Every row gives one point. Each copy is the shape, with its points in the same order, stretched, turned, moved and blurred by noise. Is it also mirrored, or only turned?

Shape:
59 -22

-36 -15

-13 3

-22 -5

-4 -19

14 31

-2 -31

-12 101
Copy 1, 8 rows:
12 -52

-27 18

-3 9

-12 14

-16 -8

28 0

-22 -11

61 42
Copy 1 is: only turned
Copy 2, 8 rows:
61 14

-28 41

-13 9

-19 22

0 34

15 -39

8 50

-21 -121
Copy 2 is: mirrored
Copy 3, 8 rows:
-22 -39

-31 49

-10 29

-19 38

-31 19

25 5

-41 19

92 29
Copy 3 is: only turned
Copy 4 (8 x 2):
51 -38

-3 47

-3 16

-1 29

15 16

-6 -23

26 24

-65 -36
Copy 4 is: mirrored

Shape:
21 -46 16

-24 28 -25

7 -33 40

-19 -65 -81

52 -15 -16

-7 31 42

-41 50 -66

-19 12 -2

-8 3 39
Copy 1 (9 x 3):
35 9 -19

-17 -25 35

40 -6 -18

-53 29 -33

28 41 22

30 -39 37

-52 -23 51

-3 -28 17

43 -32 6
Copy 1 is: only turned
Copy 2 (9 x 3):
58 16 4

-58 -8 -3

63 19 33

-4 -65 -78

27 37 -26

-7 36 58

-116 -33 -28

-23 0 14

17 27 47
Copy 2 is: only turned

Shape (10 x 4):
-8 18 -57 3

3 48 -56 21

-12 -56 19 -21

-21 -19 25 -20

15 69 -55 53

-27 32 -5 13

-9 -42 33 -18

-18 33 -31 37

21 -29 33 -14

-3 -5 25 -50
Copy 1 (10 x 4):
4 51 -12 12

19 76 -11 42

-26 -56 8 -57

-3 -17 9 -52

50 91 -21 69

27 52 -15 -14

-6 -37 22 -55

36 56 -40 4

1 -38 38 -21

-22 -11 61 -39
Copy 1 is: mirrored
Copy 2:
29 34 -29 27

56 58 -42 5

-53 -46 56 29

-22 -47 29 12

93 74 -45 -15

53 6 0 0

-42 -50 54 15

63 34 1 9

-41 -29 48 -11

-29 -45 2 13
Copy 2 is: mirrored

Shape, 12 rows:
-28 -25 -7 -13 2 -27

13 38 -3 -77 41 -21

68 85 -7 -20 82 40

-41 -27 23 -8 -14 5

-19 29 -39 -29 31 -26

-9 -10 -11 0 -41 -14

-2 16 19 -39 -55 55

-15 -37 -30 27 -11 -7

-25 18 13 8 -23 -26

25 32 7 -57 25 -53

7 -5 21 -11 6 -2

82 52 -10 -48 44 38
Copy 1, 12 rows:
16 -12 4 -13 -15 -1

18 41 -66 -55 23 -7

8 64 -121 20 47 7

-8 -5 13 8 -31 -32

25 -16 -61 -28 8 8

-14 -14 17 -16 18 10

-77 22 -7 -20 23 -40

-7 -40 14 19 -7 29

18 11 16 6 23 -9

33 49 -37 -53 23 23

-3 30 -10 0 -7 1

-31 62 -91 -14 29 24
Copy 1 is: mirrored
Copy 2 (12 x 6):
-6 5 29 14 0 -7

-53 80 37 20 -40 37

-12 87 -7 -54 -11 66

31 -19 33 12 -1 -18

-39 40 8 -8 -29 -8

-18 -15 13 15 -31 15

32 9 47 -1 -61 41

6 -34 11 -19 3 -16

-4 5 -7 32 -27 4

-62 69 25 39 -36 47

5 8 22 7 -1 20

-24 74 22 -44 -25 76
Copy 2 is: mirrored
Copy 3, 12 rows:
-22 -4 16 25 -12 -13

-22 3 -15 -64 -34 -43

23 1 -78 -104 18 -15

-25 31 18 50 10 -22

-36 -14 -28 -26 -18 -11

-16 15 39 18 7 25

-36 64 46 -10 57 -3

-7 -21 23 44 17 16

-20 36 1 16 -14 20

-5 6 4 -59 -53 -20

6 20 12 2 0 -8

17 -2 -14 -102 22 -15
Copy 3 is: only turned
Copy 4, 12 rows:
-28 -22 -14 -27 -17 -21

35 33 -59 15 22 -63

93 93 -76 59 58 27

-20 -7 0 -57 8 -18

30 -4 -64 6 -20 -7

-7 -38 17 -17 -20 -15

53 -13 11 -27 68 -24

-32 -41 -6 -8 -22 32

5 1 13 -36 -30 -18

9 31 -21 14 -12 -73

-11 20 -2 -10 9 -20

64 55 -48 69 76 -7
Copy 4 is: only turned
